Each row is a point. Each copy is the shape, with its points in the same order, turned, moved and blurred by noise. Is it also mirrored, or only turned?

Shape:
0.11,0.39
0.15,0.08
-0.08,0.00
-0.52,0.03
0.44,0.60
-0.38,-0.79
Copy 1 (6 x 2):
0.28,0.33
0.11,0.05
-0.08,0.26
-0.34,0.59
0.67,0.30
-0.86,-0.23
Copy 1 is: only turned
Copy 2, 6 rows:
-0.04,-0.20
0.26,-0.05
0.13,0.18
-0.26,0.41
0.05,-0.53
0.42,1.06
Copy 2 is: mirrored
Copy 3, 6 rows:
0.19,0.47
0.10,0.15
-0.11,0.13
-0.58,0.27
0.56,0.56
-0.59,-0.53
Copy 3 is: only turned
Copy 4:
-0.47,-0.04
-0.28,0.27
-0.02,0.06
0.28,-0.26
-0.88,0.01
0.79,0.37
Copy 4 is: only turned

Shape, 8 rows:
0.78,0.16
-0.22,0.01
0.47,-0.21
-0.21,-0.11
-0.33,0.18
0.66,0.06
-0.76,0.13
0.34,0.09
Copy 1, 8 rows:
0.36,-0.37
-0.06,0.58
-0.10,-0.12
-0.16,0.52
0.07,0.68
0.19,-0.27
-0.08,1.17
0.09,0.06
Copy 1 is: only turned
Copy 2, 8 rows:
0.73,-0.39
-0.27,-0.19
0.43,0.04
-0.22,0.00
-0.38,-0.34
0.68,-0.27
-0.83,-0.28
0.31,-0.25
Copy 2 is: mirrored
Copy 3 (8 x 2):
0.52,0.79
-0.12,-0.01
0.54,0.32
-0.05,-0.09
-0.30,0.03
0.47,0.61
-0.59,-0.29
0.22,0.44
Copy 3 is: only turned
Copy 4 (8 x 2):
0.42,-0.74
0.03,0.21
-0.02,-0.61
-0.06,0.19
0.12,0.33
0.24,-0.64
-0.08,0.76
0.23,-0.43
Copy 4 is: only turned

Shape:
0.46,-0.13,-0.09
0.04,0.69,-0.58
-0.44,-0.11,0.29
-0.51,-0.05,-0.51
0.80,-0.17,0.48
-0.42,-0.18,-0.26
-0.58,0.53,-0.03
0.19,0.04,-0.42
-0.06,0.13,0.11
Copy 1:
-0.16,0.25,-0.28
-0.83,0.13,0.58
0.20,-0.59,0.25
-0.56,-0.62,0.12
0.57,0.62,-0.27
-0.30,-0.55,0.01
-0.36,-0.48,0.77
-0.41,0.06,-0.04
0.02,-0.14,0.23
Copy 1 is: only turned
Copy 2, 9 rows:
0.29,0.15,0.14
-0.50,0.71,0.54
-0.49,-0.10,-0.55
-0.38,0.75,-0.38
0.46,-0.46,0.23
-0.25,0.43,-0.45
-0.90,0.27,-0.04
0.05,0.50,0.12
-0.26,0.07,-0.03
Copy 2 is: only turned

Shape, 10 rows:
0.36,0.48,-0.22,0.14
0.36,-0.11,0.04,0.14
0.05,-0.22,-0.32,0.36
-0.25,0.35,0.31,0.17
-0.19,0.51,1.24,-0.53
0.36,0.30,-0.63,0.31
-0.27,0.50,-0.77,-0.19
-0.37,-0.38,-0.04,0.14
-0.35,-0.17,-0.29,0.38
0.02,0.45,0.38,0.14
Copy 1, 10 rows:
-0.19,-0.03,0.56,-0.34
-0.27,0.00,0.17,0.17
0.24,-0.11,0.14,0.20
-0.30,-0.48,-0.10,-0.40
-1.28,-0.37,-0.58,-0.71
0.23,0.11,0.72,-0.17
0.45,0.22,0.21,-0.81
0.16,-0.21,-0.40,0.11
0.39,-0.31,-0.08,0.03
-0.53,-0.42,0.13,-0.38
Copy 1 is: mirrored
Copy 2:
-0.15,-0.42,0.19,0.30
-0.25,0.15,0.23,0.06
0.14,0.30,0.32,0.36
0.20,-0.13,-0.38,-0.07
-0.16,-0.37,-0.76,-1.10
0.00,-0.27,0.49,0.66
0.67,-0.57,0.54,0.24
0.47,0.48,0.12,-0.06
0.52,0.30,0.12,0.31
-0.07,-0.26,-0.34,-0.06
Copy 2 is: mirrored
Copy 3 (10 x 4):
0.27,-0.39,0.65,-0.13
-0.21,-0.48,0.34,-0.40
-0.23,-0.66,0.06,0.03
0.36,0.02,0.01,-0.47
0.28,0.88,0.27,-1.13
0.17,-0.78,0.53,0.22
0.22,-0.02,0.41,0.70
-0.33,-0.23,-0.36,-0.08
-0.08,-0.45,-0.25,0.16
0.31,0.01,0.26,-0.55
Copy 3 is: mirrored
Copy 4:
0.31,-0.28,-0.75,0.30
-0.07,-0.21,-0.25,0.46
0.42,-0.27,0.04,0.53
0.18,-0.41,-0.23,-0.32
-0.67,-0.01,-0.41,-0.98
0.63,-0.26,-0.62,0.66
1.03,0.20,-0.56,0.07
0.33,-0.11,0.36,0.12
0.60,-0.30,0.21,0.22
0.01,-0.42,-0.48,-0.18
Copy 4 is: only turned

Shape:
-0.50,0.16,0.06,0.39
-0.25,0.56,0.64,-0.32
-0.05,0.24,0.27,-0.15
0.39,-0.03,0.26,0.61
0.14,-0.18,0.81,0.36
-0.36,0.31,-0.16,-0.40
0.56,-0.03,-0.40,-0.18
-0.40,0.17,-0.32,0.82
Copy 1 (8 x 4):
-0.50,-0.36,0.26,-0.08
-0.89,-0.04,-0.54,0.37
-0.35,-0.05,-0.32,0.17
-0.08,-0.18,-0.25,-0.62
-0.56,0.21,-0.31,-0.66
-0.34,-0.13,-0.03,0.66
0.51,-0.04,-0.41,0.09
-0.16,-0.67,0.57,-0.30
Copy 1 is: mirrored
Copy 2 (8 x 4):
-0.22,0.06,0.44,-0.43
0.62,-0.25,0.43,0.00
0.29,0.11,0.19,-0.04
0.14,0.87,0.24,-0.42
0.58,0.47,0.05,-0.80
-0.14,-0.20,0.28,0.28
-0.07,0.80,-0.14,0.56
-0.61,0.46,0.62,-0.40
Copy 2 is: mirrored
Copy 3 (8 x 4):
0.30,-0.50,0.19,0.06
0.22,-0.13,0.19,-1.04
0.04,-0.05,0.11,-0.52
0.41,0.30,0.54,0.17
0.91,0.30,0.31,-0.26
-0.31,-0.27,-0.26,-0.33
-0.33,0.49,-0.10,0.12
0.11,-0.60,0.44,0.58
Copy 3 is: only turned
Copy 4 (8 x 4):
0.34,0.51,0.42,-0.13
-0.02,0.52,-0.40,-0.62
0.10,0.20,-0.17,-0.32
0.57,-0.32,0.50,-0.55
0.86,0.02,-0.05,-0.67
-0.20,0.35,-0.14,0.15
-0.06,-0.66,0.05,0.08
0.28,0.37,1.01,-0.05
Copy 4 is: mirrored

Shape:
0.56,-0.18,0.34,-0.20,-0.07,0.48
-0.46,0.15,0.04,0.04,-0.37,0.34
0.04,-0.11,-0.16,-0.51,-0.07,0.13
-0.55,0.08,0.50,-0.46,-0.52,0.05
0.03,-0.88,-0.52,0.37,0.52,-0.45
0.53,-0.11,-0.03,0.59,0.46,0.63
-0.68,0.19,-0.25,-0.49,0.30,0.13
-0.27,-0.67,0.26,0.56,-0.48,0.47
-0.02,0.17,-0.43,-0.24,-0.56,0.22
-0.22,-0.19,-0.59,0.13,0.42,-0.43
-0.61,-0.22,0.14,-0.53,0.33,0.39
Copy 1 (11 x 6):
0.38,-0.48,0.46,0.23,-0.30,0.41
0.09,-0.08,-0.45,0.61,0.00,0.31
0.11,-0.14,-0.04,0.02,-0.58,0.32
0.02,0.12,-0.56,0.15,0.02,0.84
-0.59,-0.14,0.42,-0.15,-0.09,-0.91
0.30,-0.85,0.61,0.59,-0.14,-0.47
-0.06,-0.43,-0.85,0.07,-0.53,0.01
-0.44,-0.14,0.30,0.76,0.21,0.19
0.43,0.24,-0.33,0.46,-0.63,0.14
-0.17,-0.05,-0.28,-0.22,-0.32,-0.68
-0.34,-0.67,-0.54,-0.01,-0.34,0.30
Copy 1 is: only turned
Copy 2 (11 x 6):
-0.13,-0.36,0.68,-0.36,0.23,-0.09
0.12,0.37,0.14,0.01,0.12,0.54
0.30,-0.06,0.11,0.05,0.36,-0.17
0.83,0.42,0.51,-0.19,-0.10,0.27
-0.13,-0.37,-1.05,-0.10,0.00,-0.35
-0.88,-0.62,0.28,0.00,-0.02,0.18
0.60,-0.12,0.00,0.51,0.40,0.49
-0.20,0.16,-0.14,-0.86,-0.19,0.56
-0.01,0.55,0.20,0.09,0.47,-0.03
0.01,-0.12,-0.73,0.46,0.09,-0.11
0.67,-0.41,0.05,0.08,0.39,0.60
Copy 2 is: mirrored
Copy 3, 11 rows:
0.15,-0.27,-0.69,-0.33,0.36,0.23
-0.63,0.33,-0.17,-0.35,-0.12,0.00
-0.31,-0.28,-0.09,-0.40,0.05,0.45
-0.97,-0.18,-0.34,-0.50,-0.02,-0.30
0.73,-0.23,0.80,-0.44,-0.13,-0.06
0.64,0.49,-0.30,-0.11,0.60,0.28
-0.78,0.09,0.45,-0.69,0.20,0.33
0.17,0.41,-0.54,-0.61,-0.39,-0.50
-0.49,-0.05,-0.19,-0.06,-0.38,0.58
0.04,0.02,0.89,-0.20,-0.02,0.12
-0.52,-0.02,0.14,-1.08,0.38,0.15
Copy 3 is: only turned

Shape:
-0.38,0.23,-0.25,0.02,-0.37,0.04
-0.29,-0.12,0.41,0.00,0.41,-0.23
-0.32,0.46,0.44,0.17,0.32,0.31
-0.35,-0.32,-0.04,-0.60,0.17,-0.13
0.09,-0.38,-0.15,-0.20,0.38,0.28
-0.10,0.90,0.34,-0.16,-0.56,0.06
-0.13,0.43,-0.19,-0.05,-0.46,0.29
0.34,-0.42,-0.07,-1.27,0.37,1.49
0.12,-0.40,0.31,0.11,0.39,-0.07
-0.36,-0.51,0.27,0.05,-0.18,-0.06
0.31,-0.43,-0.01,0.10,0.35,-0.03
Copy 1, 11 rows:
0.15,0.18,-0.11,-0.49,0.36,-0.07
0.40,-0.01,0.29,0.28,-0.06,-0.53
0.40,-0.30,0.15,-0.42,-0.12,-0.78
0.12,0.66,-0.04,0.20,-0.09,-0.34
-0.07,0.36,0.39,-0.11,-0.54,-0.17
0.09,-0.46,-0.76,-0.51,0.27,-0.43
-0.07,-0.01,-0.27,-0.69,0.16,-0.12
-0.78,1.01,-0.18,-0.64,-1.37,-0.91
0.02,-0.08,0.52,0.27,-0.30,-0.33
-0.19,0.23,0.43,0.16,0.36,-0.39
-0.07,0.04,0.52,0.18,-0.49,-0.01
Copy 1 is: mirrored
Copy 2, 11 rows:
-0.53,-0.10,-0.32,-0.30,-0.17,0.08
-0.35,-0.28,0.21,0.57,0.18,0.00
-0.97,0.18,0.05,0.46,0.15,0.14
0.03,-0.31,-0.44,0.39,0.28,0.02
0.08,0.36,-0.21,0.44,0.15,-0.14
-0.92,-0.01,0.00,-0.47,0.08,0.84
-0.57,0.25,-0.28,-0.48,-0.09,0.31
0.26,1.23,-1.04,0.36,1.20,0.27
-0.09,0.10,0.36,0.49,0.20,-0.14
-0.19,-0.32,0.14,0.00,0.36,-0.38
0.11,0.29,0.22,0.40,0.00,-0.24
Copy 2 is: mirrored
Copy 3 (11 x 6):
0.20,-0.07,0.27,0.26,-0.30,0.29
-0.68,-0.28,-0.19,-0.23,-0.30,0.22
-0.71,-0.16,0.58,-0.05,-0.17,-0.04
-0.06,-0.67,-0.40,-0.05,-0.14,0.09
-0.33,-0.25,-0.41,0.23,0.29,-0.16
0.20,0.07,0.90,-0.42,-0.33,-0.01
0.26,0.10,0.50,0.17,-0.13,0.00
0.02,-0.85,-0.29,0.41,0.68,-1.53
-0.66,0.04,-0.43,-0.14,-0.05,-0.01
-0.28,-0.05,-0.40,0.14,-0.66,0.05
-0.49,0.15,-0.53,0.00,0.18,0.02
Copy 3 is: only turned
